Each row is a point. The points of each table are mixes of a few directions, plus a little noise. Count the directions of each table, and those that both share. Where both have some left over, give the other angles between the two spaces (their principal angles), to ten degrees, smallest first.
(in the rows, 128 means zero)

First:
[[128 129]
 [148  84]
 [146  89]
 [114 157]
 [104 180]]
Second (4 x 2):
[[136 111]
 [132 120]
 [ 99 190]
 [145  91]]
Directions: first 1, second 1, shared 1

First, 5 rows:
[[167  88 109]
 [105 109  83]
 [119 175 180]
 [144 120 130]
 [106 150 137]]
Second, 5 rows:
[[ 69  90 182]
 [131 126 124]
 [140 173 135]
 [150 131 103]
 [150 120  97]]
Directions: first 2, second 2, shared 1; angles 80

First:
[[112  98 121 126 159 158]
 [144 107 133 145 122 170]
 [136 130 131 133 119 131]
 [166 182 145 138  62  83]
 [117  92 122 131 157 170]
 [ 92 159 116  94 148  56]]
Second (6 x 6):
[[157 106 139 110 154 103]
 [100 115 125 171 113 146]
 [163 121 140 126 124 125]
 [ 63 208  95 117  85 170]
 [152  89 144 158 130 124]
 [133 129 125  87 162  99]]
Directions: first 2, second 3, shared 1; angles 60

First:
[[129 130 127 133 127 130 129 126]
 [157 165 103 235  99 171 151  87]
 [106 100 147  47 150  95 110 159]
 [126 125 130 120 130 125 126 131]
 [125 124 131 116 131 123 125 133]
 [101  95 151  31 154  89 107 165]
 [146 150 113 192 110 154 142 104]
 [134 135 123 150 122 137 133 119]]
Second, 8 rows:
[[107 117  78 187 159 115 159 170]
 [ 61 139 136 185 129 124 142 180]
 [138 171 138  89 140  87 110  90]
 [197  70 121  94 105 145  90  81]
 [122 148 164 101 112 127 111 112]
 [132 108 142 128 110 183 152 149]
 [133 159 114 115 153  97 135 115]
 [136 112 133 125 117 144 125 127]]
Directions: first 1, second 4, shared 0; angles 70

First:
[[122 134 126 147 132 129 118 125  98 130  97]
 [111 142 124 174 139 133 102 120  51 134  50]
 [130 126 129 123 127 127 130 129 136 128 136]
 [152 108 134  63 114 121 165 140 236 119 236]
 [119 135 126 151 133 130 115 124  89 131  89]
 [149 110 133  70 116 122 161 138 225 120 225]
 [131 126 129 121 126 127 132 129 139 127 140]
 [110 143 124 177 139 133 101 119  47 135  47]
 [126 130 128 134 129 129 125 127 118 129 118]
 [138 120 130 101 122 125 143 133 172 124 172]
 [122 134 127 146 132 130 118 124  98 130  98]]
Second:
[[ 83 138 105 131 126 139 164 104 131 116 118]
 [122 138 101 147 135  53  99 112 119 133 161]
 [111 168 125 158 131 139 191  97 119 112 143]
 [140  59 108 107  99 112  79 115 165 128  42]
 [101  93 148 115 141 119 112 171 120  95 105]
 [136 167 151  65 127 166 119 152 102 100 152]
 [140 127 123 123 131 163 116 141 138 184 154]
 [153  81  95 119  95 117  92  91 169 151  62]
 [130 157 166 151 155 134 156 161 100 116 176]
 [165 152 158 164 141 137 152 136 118 145 166]]
Directions: first 1, second 6, shared 0; angles 70

First (9 x 12):
[[138 121 132 148 122  98 136 112 114 118 117 118]
 [107 185 115 129  96 168  70 117 140 146 115 157]
 [126 165 124 161  91 114  93  93 115 127 100 136]
 [147 100 138 150 133  79 159 113 108 110 120 105]
 [151 110 138 172 116  60 150  92  97 105 105 104]
 [143  86 137 126 152 100 171 137 120 115 138 107]
 [ 93 150 113  54 153 237  99 190 179 163 169 165]
 [113 119 123  76 160 187 133 176 159 145 162 141]
 [135 117 132 137 130 109 141 122 120 121 125 119]]
Second (8 x 12):
[[101 152 104 168 104 182 125 138 149 194  53 188]
 [103 155 114 109 125 191 104 152 156 161 124 162]
 [124 153 126 127 113 133  99 117 127 125 130 131]
 [137 116 130 160 120  98 147 112 114 128 101 124]
 [114 158 118 140 107 154 101 123 136 149 105 152]
 [155  74 147 113 163  76 176 132 111  89 166  82]
 [151  85 149  78 170  94 154 142 119  77 203  77]
 [139 131 136 129 122  96 118 108 113 101 143 107]]
Directions: first 2, second 3, shared 2

First, 10 rows:
[[137 211 147 150 102 121 148  71 135 150 184 160 116 134 118 117 101 158]
 [131 141 140 139 111 136 137 110 131 131 147 145 126 139 119 109 114 126]
 [126 138 109 113 154 108 118 141 126 131 112 106 125 106 142 166 147 148]
 [132 147 143 142 107 136 139 105 131 133 152 148 126 141 117 105 110 126]
 [123  48 134 127 119 156 123 160 124 107 100 127 141 149 120  94 128  80]
 [128 168 110 116 154 100 122 125 127 139 126 110 120 102 144 172 144 164]
 [121  67 114 111 149 132 113 171 122 112  86 103 137 122 137 138 149 107]
 [126  99 133 130 121 141 128 138 127 120 121 131 133 138 123 111 125 108]
 [130 154 127 130 128 120 130 116 130 135 139 130 123 123 129 136 126 142]
 [126 107 123 122 135 129 123 143 126 122 113 119 131 126 131 131 135 121]]
Second (10 x 18):
[[127 109 113 111 148 136 112 150 124 128 120  82 122 104 143 153 140 143]
 [129 137 135 136 119 124 136 117 130 128 132 150 131 140 121 116 122 121]
 [129 140 138 139 115 123 139 114 131 128 134 158 132 144 118 111 120 118]
 [124  78  88  83 180 148  86 185 117 129 105   7 112  65 167 195 159 168]
 [127 122 123 122 134 130 123 135 127 128 125 113 126 120 133 136 132 133]
 [128 131 130 130 125 127 130 125 129 128 129 135 129 132 126 124 126 126]
 [128 126 126 126 130 129 127 130 127 128 127 124 127 126 129 130 129 129]
 [129 146 143 144 110 121 143 108 132 128 136 171 134 150 114 104 117 114]
 [129 144 141 142 112 122 141 111 131 128 135 165 133 147 116 108 119 116]
 [130 148 144 146 108 120 145 106 133 128 137 175 134 153 113 102 116 113]]
Directions: first 2, second 1, shared 0; angles 30

First, 9 rows:
[[149 166 160 140  95 117 150  79  76 122 116 129 139 179 155 120 174 158
  109 137]
 [112 112 117 132 142 120 111 137 145 138 112 130 135 137 127 142 119 138
  127 115]
 [139 121 119 108 132 155 139 157 145 115 173 124 102  61 104 109 102  79
  150 145]
 [ 55  65  83 151 187  87  54 159 195 173  44 136 169 186 131 191  97 184
  116  69]
 [150 156 151 131 102 129 151 100  92 118 136 127 126 142 141 114 154 133
  121 142]
 [164 154 144 111 103 155 164 124 104 104 179 123 102  81 119  94 133  87
  140 160]
 [ 93  91 100 133 162 116  93 155 170 147 100 130 140 134 120 155 102 140
  130 102]
 [137 120 117 108 134 154 137 158 147 116 171 124 103  63 104 110 101  80
  149 143]
 [151 166 160 138  95 120 152  83  78 120 122 129 135 170 152 117 171 152
  112 140]]
Second (8 x 20):
[[ 94 124  81 163  39 174  91 102  70 147 104 140 223  96  71 111 113 175
  132 232]
 [143 107 127 127 114 110 146 132 122 136 137 106 153 136 141 131 144 174
  152 121]
 [129 134 110 138 155 102 119 111 139 155  93 129 140 188 135 179 145 160
  109  96]
 [106 129 125 103 135 110 123 143 147 145 135 105 119  93 149 124 124 159
  149 139]
 [146 149 106  98 150 124 145 135 150 148 156 108 103  95 124 152 129 124
  142 132]
 [114 163 199 154 134 150 114 102 102  69  98 186  74 172 145  80 127  35
   63 107]
 [129  88 137 136 151 126 125 156 153 110 130 135 120 137 126 124 110 100
  131  87]
 [164 131 139 106 145 128 162 143 140 115 171 115  93 106 133 123 131  97
  144 110]]
Directions: first 2, second 6, shared 2

First:
[[121  79  98  88 138 143 147  66 142 105  65 145 172 102  95 198 177 163
  123 132 134  85 112  86 169 121  78  76 136  99 115 160]
 [128 126 127 127 128 128 129 125 128 127 126 129 130 127 127 131 130 130
  128 128 128 126 127 126 129 128 126 126 128 127 127 129]
 [131 150 141 146 123 121 119 156 121 138 156 121 109 139 142  97 106 113
  130 126 125 147 136 147 110 132 150 151 124 141 134 113]
 [124 102 112 107 133 135 138  97 135 117  95 137 150 115 112 164 153 146
  125 131 131 105 119 106 149 124 102 101 132 113 121 144]
 [132 159 148 154 122 119 116 168 119 142 168 117 101 145 149  84  97 106
  131 125 124 156 139 155 102 133 159 160 123 146 136 108]
 [134 172 155 163 120 115 112 183 116 148 184 113  90 152 156  67  85  97
  132 124 123 167 142 165  92 135 172 174 121 153 139 100]
 [137 189 166 177 116 110 105 205 111 156 207 107  74 160 168  41  67  85
  135 122 121 183 148 180  78 137 190 192 118 164 144  89]
 [123  91 105  98 135 139 142  81 138 111  80 141 161 109 104 180 165 154
  124 131 133  95 116  97 158 122  90  89 134 106 119 151]
 [131 147 140 143 124 123 121 151 123 137 152 121 112 138 140 101 109 115
  130 126 126 145 135 144 112 130 147 148 125 140 133 116]
 [123  98 109 103 133 137 139  90 137 114  90 138 154 112 108 170 158 149
  124 131 132 101 118 102 153 123  98  97 133 110 120 147]
 [123  95 107 101 134 138 140  86 138 113  86 140 157 110 106 175 161 151
  125 131 132  99 117 100 156 123  94  93 133 108 119 150]]
Second (8 x 32):
[[144 127 124 134 121 129 126 134 124 132 139 123 125 142 129 122 135 125
  133 130 131 139 128 137 118 138 135 132 118 132 126 117]
 [141 119 136 132 118 131 127 136 104 121 151 125 114 155 147 134 117 104
  127 143 127 159 132 137 109 156 147 131 127 133 135 110]
 [121 136 120 126 135 126 129 123 149 136 111 129 140 107 112 121 139 150
  130 115 130 103 124 122 142 105 113 127 125 124 122 142]
 [ 83 130 137 109 149 125 133 112 143 118  95 142 137  87 124 144 111 140
  115 119 120  95 130 103 156  97 105 116 156 116 131 162]
 [145 135 115 137 124 128 127 132 141 142 128 122 135 129 113 112 148 145
  138 120 133 121 123 136 127 123 125 133 111 131 120 124]
 [108 140 117 121 143 123 130 117 162 138  94 132 148  87 100 119 143 165
  129 106 129  82 121 114 156  86  99 124 129 120 119 156]
 [175  95 158 141  92 140 123 155  36  99 215 118  75 233 202 153  84  29
  120 187 124 249 143 161  56 235 201 138 129 147 154  58]
 [108 141 116 122 143 123 130 116 165 140  92 132 150  85  98 118 145 169
  130 105 129  78 121 114 158  84  98 124 128 120 118 157]]
Directions: first 1, second 2, shared 0; angles 50

First:
[[103 103 128 166 180  80 107 128 143 164 133  98 113  37  81  38 145 183
  166 113 169 123  43 101 181 158 159  37 114  89  94 146]
 [ 98 165 158 155 131 126 166 140 151 121  99 170 108 120 114 118  89 161
  131 128  87 145 117 135 113 166 138 116 106  96 102 139]
 [141 109 108 143  95 142 137 132  65 100 179  59 140 156 228 137 162  92
  175 141 122 114 168 201 142 109  96 192 126 113 168 162]
 [114 128 142 133 138 126 130 138 122 109 110 152 117 124 127 147 112 127
  143 113 143 140 147 116 126 129 140 121 142 114 109 137]
 [142 115 117 109 127 120 104 109 153 160 139 107 132 128  89 114 156 138
   91 135 139 116  92 105 138 112 126 105 113 161 141 103]
 [136 114 129 112  96 141 123 122 106 106 143 106 124 179 160 180 153 103
  119 129 135 127 167 143 126  88 111 164 124 147 152 127]
 [172 147  93  87 128 155 121 121 144 154 125 156 173 134 116 122 106  93
   88 149 104 113 137 117  92 137 114 160 163 173 149  90]
 [ 82 156 195 136  93 130 162 130 157  88  87 176  71 197 104 210 112 162
   91 114 100 162 154 118 107 109 135 126  77 121 107 128]
 [163 115  83 111 163 133 102 132 111 150 137 128 173  79 134  86 118  93
  149 131 154 110 128 115 128 145 131 131 188 138 131 120]]
Second, 8 rows:
[[132 102 142 110 130 110 100 110 141 137 108 114 108 139  61 150 158 143
   99 106 185 146 111  76 160  93 147  83 143 144 111 113]
 [ 67 151 118 164 144 128 136 137 147 134 157 115 151 100 188 116  72 131
  137 142  76  95 124 162 118 149 104 135  66 140 165 149]
 [138 124 120 118 142 126 120 137 154 147 154 171 119  98 132  83 153 152
  122 151  94  95  87 127  81 150 131 122  73 135 128  99]
 [120 113 108 134 130 131 116 131 104 119 159  94 146 124 181 133 130 103
  151 131 133 109 149 153 136 116 112 151 124 135 156 144]
 [123 131 120 147 139 140 144 152  86  96 133 137 144 114 193 129  98  99
  183 123 125 128 173 161 118 147 125 163 163  96 126 158]
 [ 76 195 144 169 133 138 181 142 166 129 106 164 138 116 145 113  39 149
  124 142  43 132 124 160 104 186 116 136  92 109 130 147]
 [187  85 139  89 121 119 101 118  96 116  97 129 103 152  64 154 193 118
  129  98 219 162 141  76 153  89 161 109 208 117  85 113]
 [180 120 134  94  86 132 126  99 130 143 110  99 115 185  63 147 181 131
   80 128 149 155 115 109 150  96 129 128 158 145 125 103]]
Directions: first 5, second 5, shared 3; angles 60, 70
